Each row of a before or after table is a point. The points were changed in one or more steps. Then noise was added and the rows were shuffled. The steps act on columns, c1 being the first. What was done? A step turns or swaps two columns, mirrors them in a line or flattens them onto one, adds a multiple of one to another, or multiplies or shifts one. Angles are multiples of 10 degrees, from the lower column toward the higher: turns from -170 to 170, lines from 10 to 170 but not 90. Use the fewest steps. Two steps may share a column if one is a turn and the other turns, adds or multiplies; they go together, in the order done. Otherwise the lowest column goes first.

Before:
[[-6.8 -2.7]
 [-3.9 -3.8]
 [-2.9  1.2]
 [-2.5 -0.5]
 [ 8.5  1.1]
 [ 2.3 -5.5]
 [-7.1  1.8]
 [-2.9 -4.1]]
After, 8 rows:
[[-1.9 -5.1]
 [-5.7 -5.0]
 [-2.7 -1.6]
 [-7.4 -0.7]
 [ 7.6  3.7]
 [-2.0 -4.3]
 [ 4.5 -4.4]
 [-3.1  0.3]]
Steps: turn c1 and c2 by 20 degrees

Before, 14 rows:
[[ -3.9  -0.3 -12.5   2.4  -9.6  -4.3  -0.1  -0.2]
 [ -4.6  -1.3   4.1 -16.9   3.1  -4.5  -0.6   3.1]
 [  5.3  -7.9   0.8  -5.4   1.5  -3.8   2.1   2.1]
 [ -7.2   3.9   1.7   2.9  -0.5  -1.6   8.6   3.3]
 [  4.3   3.9 -10.8   2.9   2.1  -5.9  -0.2   2.9]
 [  2.6  -0.7   3.0   3.4   3.0  -3.2  -0.5   2.8]
 [  0.9   2.5  -6.0   3.2   2.4  -3.8   4.2   0.4]
 [  2.2   4.1   2.6  -5.0  -2.1   6.2   0.6   1.5]
 [  2.3  -1.9   4.1  -5.1 -13.0  -1.1  -0.5   3.7]
 [  0.6  -1.3   4.1   3.2   1.8  -5.0   3.9   3.1]
 [ -1.7  -4.8  -2.8   3.7  -0.4   4.4   0.3   3.5]
 [  0.1  -3.2   1.4  -1.4   0.1  -4.5   2.1   0.5]
 [  1.6   1.2   2.5   3.5  -1.2  -1.8   4.9  -0.8]
 [ -5.1   2.6   2.1  -0.8  -3.7  -4.4   0.8  -3.6]]
After, 14 rows:
[[  3.6  -5.7 -11.7   2.2   7.2  -4.0   2.7  -0.3]
 [  0.8   3.5  -2.9   3.4   2.8   3.7   2.1   3.6]
 [ -2.8   3.3   3.0   3.6  -2.5  -2.9  -0.1   2.6]
 [ -2.7  -7.2   4.5  -5.1  10.2  -1.1   0.8   4.2]
 [ -4.5  -1.3 -10.2   2.4  -4.2  -6.3  -1.8   3.0]
 [ 10.1  -2.9   1.9   2.8  -1.8  -1.5  -0.6   3.2]
 [  5.0  -4.2   2.6  -1.1   1.1  -3.7   0.7  -2.9]
 [ -4.3   7.4   0.7  -6.2   4.5  -4.6  -4.6   1.8]
 [ -2.0  -3.7   2.2  -5.1  -1.2   5.7  -0.7   1.7]
 [  1.9   3.6   3.7 -16.8  -1.2  -4.9   5.2   2.6]
 [  1.3   2.5   0.9  -1.7   1.6  -4.1  -1.4   0.4]
 [  1.6  -1.9   2.8   3.8   0.8  -1.0  -5.1  -0.6]
 [  2.3  -0.7  -6.3   3.3  -3.2  -4.4  -3.4   0.1]
 [  1.4   2.5   3.7   3.4   0.1  -4.8  -2.0   3.5]]
Steps: add -0.5 times c8 to c7; turn c1 and c7 by -140 degrees; turn c2 and c5 by -140 degrees
